Each row is a point. The window is the flat piece filled in between its corners: a triangle in 3 columns, a solid with four corners in 4, and so on. A path goes straight from each point to the next, and from the last back to the first. After which points does the path pass through the window?

Window, 4 rows:
.31; .24; -.23; .02
-.26; .40; -.06; .11
.00; .02; -.30; .01
.26; .39; .70; .02
Path:
(1): -.05; .59; .45; -.32
(2): .04; .43; .40; .25
(3): .25; .27; .28; .29
(4): .14; .49; .13; -.33
(5): -.05; .18; -.35; -.20
(6): .03; .15; -.29; .22
(7): -.13; .35; -.04; .31
(8): -.26; .37; -.09; -.20
(9): .07; .31; .47; -.35
(10): .06; .29; .42; .16
(11): -.04; -.07; -.57; .20
(12): -.12; .14; -.52; -.40
Through the window after points: 7

Window, 6 rows:
.25; .50; -.32; .15; .39; .20
-.57; -.25; -.16; -.01; .50; .12
-.05; .17; -.12; .49; .14; .14
.14; .06; -.45; .03; .07; .00
.02; .34; -.06; -.29; .00; -.25
.23; -.94; .69; -.26; -.02; .21
Path:
(1): .11; .24; -.33; -.15; -.12; .34
(2): .10; .12; -.24; .05; .25; -.16
(3): .19; -.40; -.03; .03; .43; -.17
(4): -.03; -.13; .00; -.26; .02; .28
(5): .05; .14; -.02; -.29; .04; .33
(6): .37; -.09; -.06; .03; .47; -.43
(7): .08; .26; -.32; .50; .52; -.25
(8): -.28; .53; -.31; .09; -.09; .42
(9): -.15; .34; -.10; -.18; -.14; .25
(10): .09; .17; -.05; -.15; .14; -.33
(11): .21; .40; -.30; .26; .48; -.26
(12): -.11; .58; -.45; -.03; .09; .19
Through the window after points: 1, 9

Window (6 x 6):
-.12; -.14; .05; -.03; -.41; .15
.28; .57; .19; -.20; -.19; .30
.01; .17; -.34; .07; -.21; .20
.02; .47; .15; .17; -.10; .07
.39; -.20; .14; .16; -.26; .02
-.15; .37; -.25; -.35; .94; -.32
Path:
(1): .14; .46; .05; -.02; .22; .21
(2): .12; .32; .02; .15; .26; .52
(3): .20; .37; -.04; -.12; -.15; -.03
(4): .07; .24; .01; .01; -.38; .04
(5): .09; .20; .17; .08; -.19; .47
(6): .03; .18; .07; .11; .08; .33
(7): .05; .33; .15; -.02; -.18; -.11
(8): .24; .50; -.15; -.15; -.03; -.29
Through the window after points: none

Window, 8 rows:
.03; -.40; .44; .53; -.12; .40; .00; -.19
-.26; .18; -.36; .09; .14; -.29; -.53; -.17
-.11; -.06; -.44; -.94; -.15; -.52; .05; .11
.04; .32; -.26; -.24; -.07; .15; -.03; -.22
-.11; .56; -.13; -.03; -.41; -.15; .74; .09
-.32; .29; .07; .31; -.52; .25; -.02; -.11
.28; .06; .44; .08; -.48; -.03; .18; -.01
.04; -.25; -.64; .36; -.39; -.24; -.52; .05
Path:
(1): .02; .09; -.21; -.16; -.17; -.11; -.02; .32
(2): -.18; .01; -.03; -.13; -.06; .09; -.12; .37
(3): .10; -.12; -.13; -.14; -.37; -.31; .19; -.65
(4): .00; -.27; -.50; .23; -.42; -.26; -.36; -.29
(5): .05; .03; -.48; .32; -.23; -.09; -.42; .56
(6): .01; .20; .07; -.02; .04; .26; .01; .52
(7): -.09; .07; .05; -.07; -.24; -.09; .15; -.48
(8): -.06; .04; -.07; .25; -.33; -.06; -.03; -.49
(9): -.16; .23; .02; .36; -.21; .14; -.11; .06
(10): .14; -.01; .17; .21; -.03; .07; .03; .57
(11): -.07; -.05; .19; .11; -.52; -.09; .18; -.41
(12): .06; -.05; -.17; -.10; -.26; -.34; .04; -.39
Through the window after points: 2, 4

Window (9 x 9):
.34; -.51; .07; .02; -.04; .30; .08; .19; .06
-.29; .22; .16; .09; .37; -.82; .46; .17; -.40
.07; .02; .22; .02; .76; -.38; .28; -.34; -.39
-.48; -.26; .90; .40; .07; .47; .04; .11; .02
.47; -.11; -.77; -.33; -.22; .55; -.14; -.28; .48
-.09; .19; .15; -.04; .57; -.46; -.14; .37; -.30
.00; .04; .11; -.60; .26; -.24; .20; .11; -.13
-.68; -.86; .19; -.03; -.09; .36; -.28; .35; .17
.15; .03; .32; -.07; .15; -.57; -.07; -.24; -.20
Path:
(1): .07; -.11; .12; .22; -.21; .31; -.04; -.12; -.73
(2): -.18; -.17; .02; -.02; .08; .04; -.07; .05; -.40
(3): .00; -.35; .25; .06; .33; -.19; .06; .11; .32
(4): -.22; -.19; .26; -.05; .38; -.32; -.04; .05; .20
(5): -.38; -.14; .10; .00; -.14; .14; .08; .18; -.63
(6): -.10; -.32; .07; .05; -.10; .25; .02; .02; -.42
(7): .10; -.26; .10; -.09; .28; -.10; .03; .19; .24
(8): .34; -.36; .31; -.06; .25; -.07; .19; .15; .60
(9): -.15; -.10; -.04; -.20; .04; .14; .02; .02; -.74
(10): .08; -.28; -.06; -.13; -.10; .14; .11; .05; -.29
(11): .09; -.31; .37; -.06; .21; -.02; .12; -.04; .37
(12): -.09; -.15; .14; -.21; .43; -.11; .05; .19; .75
Through the window after points: 6, 8, 12

Window, 9 rows:
.20; -.63; -.28; .37; .06; .02; -.04; -.35; .23
-.09; .59; -.02; -.32; -.43; .02; .05; .57; .37
-.41; .60; .06; -.16; -.22; -.51; -.11; .30; .22
.07; -.76; .20; .14; -.17; -.21; .06; .13; .24
.69; -.44; .24; .14; -.29; -.24; .09; -.32; .21
-.21; .26; -.03; .13; -.40; -.05; -.67; .34; .06
-.40; .45; .48; -.57; -.12; .05; -.09; .17; .35
.40; -.60; -.19; -.04; .07; -.20; -.17; -.02; -.19
.03; -.24; .17; .51; .53; .00; -.29; .33; .05
Path:
(1): -.28; .16; .11; .10; -.21; -.28; -.05; .13; -.02
(2): -.06; .12; .03; -.18; -.20; -.29; -.29; .36; .44
(3): -.09; -.09; -.05; -.15; .04; -.24; -.36; .30; .36
(4): -.34; .20; .09; .38; -.37; .02; .36; .07; -.11
(5): .28; -.40; .12; .18; -.18; .12; .11; -.15; -.01
(6): .46; -.49; .05; -.12; .18; -.25; -.63; -.01; .51
(7): .17; -.10; -.04; -.09; .16; -.18; -.51; .44; .53
(8): -.13; .25; -.05; .23; -.23; .08; -.01; -.15; -.43
Through the window after points: 1

Window (11 x 11):
.28; -.08; .34; .13; -.17; .52; -.02; -.66; .01; -.30; .12
.07; -.34; .26; .30; -.17; -.36; .70; -.14; .37; -.56; .87
.26; .13; .50; .10; -.23; .26; -.94; -.37; .17; -.07; .02
-.06; -.45; .34; .85; -.17; -.07; .52; .42; .25; .13; .81
.53; .05; -.42; -.20; .06; -.10; .15; .17; -.01; -.19; -.04
-.28; -.27; -.46; .04; .09; -.37; .07; -.06; -.11; .21; -.15
-.65; .19; -.22; .48; -.16; -.47; .32; .41; -.43; .20; .12
.57; .30; -.16; -.22; -.10; -.10; .15; -.29; .40; .22; -.02
.52; .08; -.01; -.48; .22; -.26; .16; .08; -.12; .40; .21
.39; .05; -.15; -.74; -.23; .26; .03; -.13; .32; -.02; .14
.15; .24; -.17; -.39; .48; -.03; .25; .10; .27; .07; -.09
Path:
(1): .16; .03; -.01; .13; .06; -.18; .22; -.16; .29; -.13; .61
(2): .21; .25; -.14; -.21; .16; -.11; -.29; -.15; .03; .21; .69
(3): .40; -.11; .32; -.07; -.16; .00; .00; .01; .03; .01; -.36
(4): .07; -.22; .42; .17; -.13; -.02; .16; .04; .09; -.03; -.08
(5): -.02; .07; -.53; .06; -.01; -.22; -.11; -.12; .09; .12; .62
(6): .17; .03; -.27; -.16; .19; .34; -.03; -.35; -.02; .02; .50
(7): .24; -.08; .34; .07; -.25; .07; .03; -.23; .14; -.13; -.06
(8): .24; -.48; .60; -.02; -.23; -.12; .33; .13; .30; -.30; -.17
(9): .21; .04; -.01; .05; -.07; -.08; .03; -.18; .16; -.16; .47
(10): .27; -.03; -.05; -.04; .02; .12; .09; -.15; .22; -.12; .54
(11): .36; -.16; .21; -.20; -.14; .03; .11; -.11; .28; -.05; .07
(12): .11; -.29; .27; -.02; -.21; -.13; .39; -.02; .17; -.31; .05
Through the window after points: 2, 4, 6, 8, 12

Window (12 x 12):
-.16; -.26; .10; .21; .67; -.01; .45; -.12; -.08; -.23; .17; -.32
-.03; .17; -.15; -.11; .07; -.42; .39; -.09; -.23; -.17; -.53; -.09
-.20; .44; .43; .36; -.14; .23; -.33; -.26; .20; -.12; -.02; .17
-.48; .23; .15; -.17; .14; -.27; .40; .26; .07; .36; -.36; -.03
-.36; -.12; .01; .90; -.28; .55; -.49; .12; -.42; .01; -.18; .18
.21; .30; .24; .27; .39; -.32; -.84; -.32; -.47; -.21; .34; .07
.28; .43; .64; .26; -.34; -.35; -.13; -.11; -.21; .04; .06; .17
-.40; .20; -.04; -.53; -.10; -.22; .19; .15; .12; -.17; .27; .01
.12; .29; -.34; -.31; -.18; -.07; .24; .24; .94; .08; .34; .26
-.23; -.16; .15; -.57; .13; -.07; -.33; -.42; -.16; .27; .17; -.13
-.03; -.12; .41; -.61; .10; -.27; -.66; -.03; .00; -.09; .01; -.15
.11; .52; .02; -.41; .24; .34; .20; .39; -.70; -.06; -.13; -.15
Path:
(1): -.02; .03; .16; -.25; .21; -.14; -.28; -.06; -.20; -.27; .19; .56
(2): .05; -.03; .15; -.16; .23; .01; -.20; -.04; -.13; -.16; .08; .62
(3): -.03; .18; .14; .05; -.14; -.10; -.21; -.10; .05; -.06; .07; -.41
(4): -.06; .29; .03; -.12; -.13; .04; -.23; -.16; .14; .15; .19; -.66
(5): -.13; -.10; .22; -.13; .14; -.01; -.25; -.13; -.31; -.22; .05; .56
(6): .00; .10; .03; -.23; .04; -.05; .09; .08; .17; -.06; .02; .43
(7): -.12; .33; -.18; -.09; -.13; -.26; .13; .02; .17; .02; .04; -.44
(8): -.06; .24; -.20; .05; -.09; -.21; .07; -.07; .12; .12; .16; -.57
(9): -.07; .03; .13; -.25; .26; -.12; .25; .09; .04; -.24; -.21; .51
(10): .03; -.11; .34; -.35; .35; -.17; .06; .02; -.11; -.08; -.11; .53
(11): -.36; .29; .13; -.17; -.09; -.22; -.13; .12; .03; .21; -.14; -.46
(12): -.05; .36; .14; .06; .08; -.24; -.39; -.12; -.13; .05; .16; -.59
Through the window after points: 6, 8, 10, 12

Window:
.67; .13; -.19; -.15; -.10; -.25; .27; -.23; -.35; .41; .10; .06
-.17; .84; .13; -.30; .46; -.15; .07; .03; .10; .42; .20; .11
-.71; -.27; .35; -.18; .33; .01; -.10; -.24; .16; -.06; .48; -.44
.78; .27; -.27; -.47; -.07; -.22; -.29; .02; -.18; -.24; -.01; -.11
-.14; -.55; .15; .15; .18; .15; .36; -.44; .26; -.38; -.53; -.01
.60; .36; .12; .33; .27; -.30; .12; .10; -.49; -.24; .23; .03
.57; .49; -.20; .16; -.16; -.24; -.05; -.10; .34; .25; .32; .28
-.50; .65; -.31; -.46; -.12; .31; -.13; .63; -.06; .35; .64; -.02
-.33; -.05; .66; -.16; -.02; .42; -.51; .06; -.21; .14; -.05; -.26
-.76; -.21; .38; .19; -.23; .08; .04; -.94; -.08; -.46; -.43; -.05
.09; -.64; -.40; .38; .02; -.55; -.17; -.44; -.09; -.24; -.68; .02
.69; .15; .11; -.33; -.30; -.73; .17; .31; .01; .08; .02; .25
Path:
(1): -.05; -.49; .01; -.36; .07; -.26; -.09; -.45; -.43; -.41; .12; .68
(2): .29; .10; -.13; .10; -.04; -.18; -.04; -.11; .10; .00; -.32; -.34
(3): .05; -.07; .01; .23; -.10; -.19; .12; -.05; -.06; .06; -.31; -.49
(4): .18; -.12; .01; -.15; .06; -.14; -.23; -.29; -.22; .03; -.03; .32
(5): .31; .25; -.04; -.05; .00; -.20; -.09; -.10; .12; .14; .24; .34
(6): .46; .52; -.17; .23; -.34; -.34; .26; .03; .28; .12; -.05; -.65
(7): -.24; -.04; .20; .02; .03; -.09; .08; -.16; .20; -.02; .10; -.56
(8): -.31; -.12; .15; -.19; .23; -.07; -.11; -.23; -.06; .01; .33; .00
(9): .06; -.16; .27; -.33; .22; -.04; -.52; -.15; -.34; -.06; .28; .50
(10): .00; .25; .03; .03; -.03; -.01; -.02; .11; .00; -.03; -.02; -.28
(11): .26; .37; .03; -.02; -.11; -.27; .06; .06; -.08; .20; -.03; -.29
(12): .14; .12; .06; -.15; .06; -.08; -.17; -.17; -.22; .04; .23; .26
Through the window after points: 1, 3, 5, 7

Window, 14 rows:
.18; .27; -.19; .30; -.08; -.04; -.16; .03; -.08; .20; -.11; -.46; -.33; .17
.39; -.10; -.18; .25; .47; .38; .18; -.26; .14; -.70; .26; .07; -.42; .66
-.18; .38; .62; .20; -.39; -.25; -.04; -.51; .06; -.51; -.16; -.05; -.54; -.12
-.60; .19; -.17; -.23; -.53; .32; .18; -.25; -.33; -.39; .21; -.33; .37; -.17
-.01; .41; .68; -.39; .24; -.49; -.02; .34; .09; .17; -.10; .00; -.32; .27
.10; .04; .18; -.26; .07; .02; .16; .00; .55; .07; -.08; -.42; -.56; .17
.38; .14; .28; .12; -.08; -.11; .37; -.15; .49; .09; .20; -.25; .05; .34
-.08; .35; -.11; -.08; .10; .09; -.40; -.42; .13; -.19; .31; -.12; .06; .34
-.25; -.03; .38; .13; .20; .28; -.09; .28; .49; -.42; -.52; -.37; .04; .12
.13; -.31; -.28; -.09; -.26; .09; -.35; -.29; -.25; -.03; .03; .00; .24; .07
-.36; -.16; .02; .13; .35; -.08; .27; .02; .11; .75; -.12; .00; -.26; -.03
.06; -.27; .94; .03; .32; .18; .01; .03; .20; -.06; -.03; -.54; -.02; -.06
.33; .31; .45; -.04; -.03; .62; -.08; -.20; .18; .26; -.27; -.10; .00; .19
-.10; .50; -.49; -.26; .37; .11; -.35; -.72; -.52; -.78; -.49; -.01; .22; -.05
Path:
(1): -.14; .19; -.02; -.11; .14; .16; -.22; -.45; -.31; -.26; -.42; -.26; .12; .36
(2): .07; .35; -.11; -.11; .17; .08; -.11; -.34; .00; -.48; -.06; .05; -.05; -.32
(3): -.14; .25; .03; -.16; -.09; .12; .08; .08; .10; -.14; .21; .00; -.08; -.26
(4): -.33; .03; .14; -.08; -.04; .03; .11; -.22; -.11; .07; -.14; -.34; .04; .24
(5): -.22; .20; .45; -.10; -.22; .05; -.11; -.15; .02; -.19; -.39; -.64; -.22; .78
(6): .43; .09; .10; .16; .37; .16; .02; -.10; .34; .06; .12; .25; -.09; -.39
(7): .08; .15; .04; -.05; .07; .23; -.10; -.08; .03; -.27; .07; -.11; -.02; -.31
(8): -.27; -.16; .33; -.12; .04; -.04; .08; -.31; .10; .10; -.23; -.18; .03; .72
(9): -.07; .12; .09; .08; .12; .01; .25; -.41; .15; .12; -.39; -.59; -.07; .68
(10): .10; .34; .29; -.03; .18; .15; -.29; .16; .12; -.33; .31; .05; -.31; -.26
(11): .14; .45; .19; .03; .29; .14; .04; .06; .38; -.05; .16; .14; -.02; -.40
(12): .03; -.01; .10; -.07; -.18; -.12; -.03; -.44; .01; -.12; -.02; -.44; -.05; .76
Through the window after points: 1, 3, 11

Window:
-.43; -.50; -.48; -.09; -.11; -.28; .39; -.10; -.18; -.28; .03; .26; -.18; .01
.04; .50; -.42; -.28; -.59; .03; .17; .02; .47; -.13; .01; .23; .69; .01
-.03; .84; -.09; .12; .29; -.26; .48; -.45; -.13; .04; -.42; -.18; .09; -.01
-.04; -.19; .10; -.25; -.56; .03; -.29; .01; -.23; .67; .01; -.02; .22; .18
-.01; -.61; .09; .35; .41; -.18; -.23; -.05; .48; .10; .19; -.07; -.17; .00
.47; -.05; -.21; -.37; -.21; .54; -.35; -.36; .27; .06; -.17; .24; -.06; .14
.11; -.15; .04; -.42; .25; .22; -.25; -.15; -.18; -.16; -.05; .25; .16; -.38
.19; -.24; -.27; .14; .35; .02; .47; .28; -.33; .38; -.34; .24; .06; -.43
.27; -.11; .11; -.46; -.55; .73; .10; .28; .00; -.34; .49; .11; -.12; -.35
.60; -.27; -.48; .36; .41; -.49; .21; .28; -.91; .05; .02; .28; .11; -.49
-.51; .07; -.15; .30; .30; .80; -.37; .11; .24; .65; .52; -.40; -.42; -.44
-.21; .44; .20; -.21; -.14; .06; -.72; .05; .24; .50; -.47; -.02; -.32; .35
.42; -.36; -.30; .05; .40; .14; -.35; .40; -.38; .38; -.64; -.27; .30; .43
-.47; .44; .61; .60; -.17; .39; -.16; -.01; -.41; .30; .45; .44; -.12; -.03
Path:
(1): -.11; -.24; -.17; .22; -.02; .10; -.14; -.03; -.08; .14; -.12; -.06; -.07; -.17
(2): .01; .00; -.17; -.16; .48; .16; .22; .27; -.01; .33; .45; .21; -.10; -.07
(3): .18; .02; -.13; -.24; .46; .16; .19; .22; .06; .41; .54; .28; .07; .15
(4): -.04; -.18; -.13; .27; -.26; .06; -.02; -.16; -.08; -.26; -.27; -.07; .12; -.41
(5): .11; -.03; -.16; .53; -.17; .10; -.20; .07; -.01; -.16; -.40; -.19; .04; -.35
(6): -.14; .03; -.23; -.57; .67; .30; .10; .13; -.01; .47; .30; .30; -.13; .21
(7): .01; .08; -.27; -.29; .25; -.10; .18; .02; -.12; .14; .26; .19; .02; .06
(8): -.03; -.07; .00; .43; -.19; .09; .04; -.27; -.25; -.15; -.78; -.09; .02; -.37
(9): -.09; -.07; -.03; .08; -.22; .17; -.19; -.13; .09; -.05; -.03; .04; .03; -.15
(10): .11; .24; .02; -.34; .22; .02; -.11; .02; -.10; .30; .39; .09; -.10; .37
(11): .11; .14; -.14; -.17; .32; .04; -.11; .16; -.05; .66; .13; -.01; -.01; .35
(12): -.21; -.28; -.12; .33; -.25; .11; -.27; -.33; -.07; .06; -.38; .08; .02; -.43
Through the window after points: 1, 7

Window (14 x 14):
.29; .05; .55; -.01; .22; -.16; .12; .02; -.27; -.02; -.19; -.15; -.36; .03
.31; .03; -.20; -.07; .02; .49; -.21; -.08; -.24; -.54; .28; -.33; -.08; -.67
.60; -.37; .10; .11; -.16; .10; .12; .33; -.29; .50; -.36; .24; .00; .06
-.13; -.22; -.29; .09; -.14; -.15; .07; -.06; .10; -.08; .04; .32; .29; .53
-.47; .04; .03; -.03; .22; .17; .11; -.31; .19; -.15; -.36; -.15; .16; -.12
-.52; -.06; -.13; -.35; -.09; -.04; -.26; .68; -.13; .22; -.27; -.39; .25; .01
-.25; .02; .00; .18; .52; .73; .40; .20; -.11; -.09; -.25; .27; -.50; .68
.13; -.08; .21; -.44; .40; .32; -.34; -.55; .30; -.17; .36; -.65; -.12; .29
-.04; .14; -.24; .09; -.20; .09; -.41; .06; -.58; .06; -.94; .04; .32; .00
.29; .33; -.20; .23; .05; .09; -.08; -.15; .00; -.28; -.41; -.21; .67; -.06
.04; .04; .16; -.27; .36; .61; .35; -.23; -.37; .18; .47; -.14; -.29; .40
.00; -.02; -.10; -.01; .38; .01; -.38; .18; .24; .19; .40; .29; .05; -.09
-.26; -.05; .23; .36; -.06; .44; -.25; .37; -.16; .14; .12; -.07; .19; .04
-.14; -.45; -.25; .20; .73; -.14; .03; .05; -.10; -.10; .30; -.19; -.30; -.23
Path:
(1): -.09; .22; -.15; .10; .02; .22; -.06; .04; -.22; .21; -.27; -.11; -.44; -.05
(2): -.51; .32; -.32; .46; -.22; .20; .12; .19; -.18; .09; -.26; -.58; -.31; .03
(3): .21; -.31; .04; -.24; .31; .22; -.16; .06; -.07; .04; .06; .22; .25; .06
(4): .00; .03; .22; -.28; .14; .13; -.12; .03; -.30; -.13; -.09; .17; .29; .01
(5): .05; -.12; -.13; .11; .15; .14; .11; -.05; .02; .13; -.15; -.18; -.20; .15
(6): -.09; .38; .22; .32; .14; .03; -.19; -.38; .34; .25; .02; -.57; -.29; -.61
(7): .18; -.31; -.05; -.38; .31; .27; -.07; -.01; -.25; -.36; .03; -.06; .16; .48
(8): .10; -.42; .24; -.21; .22; .28; .09; .03; -.07; -.39; .28; -.22; .80; .29
Through the window after points: 6
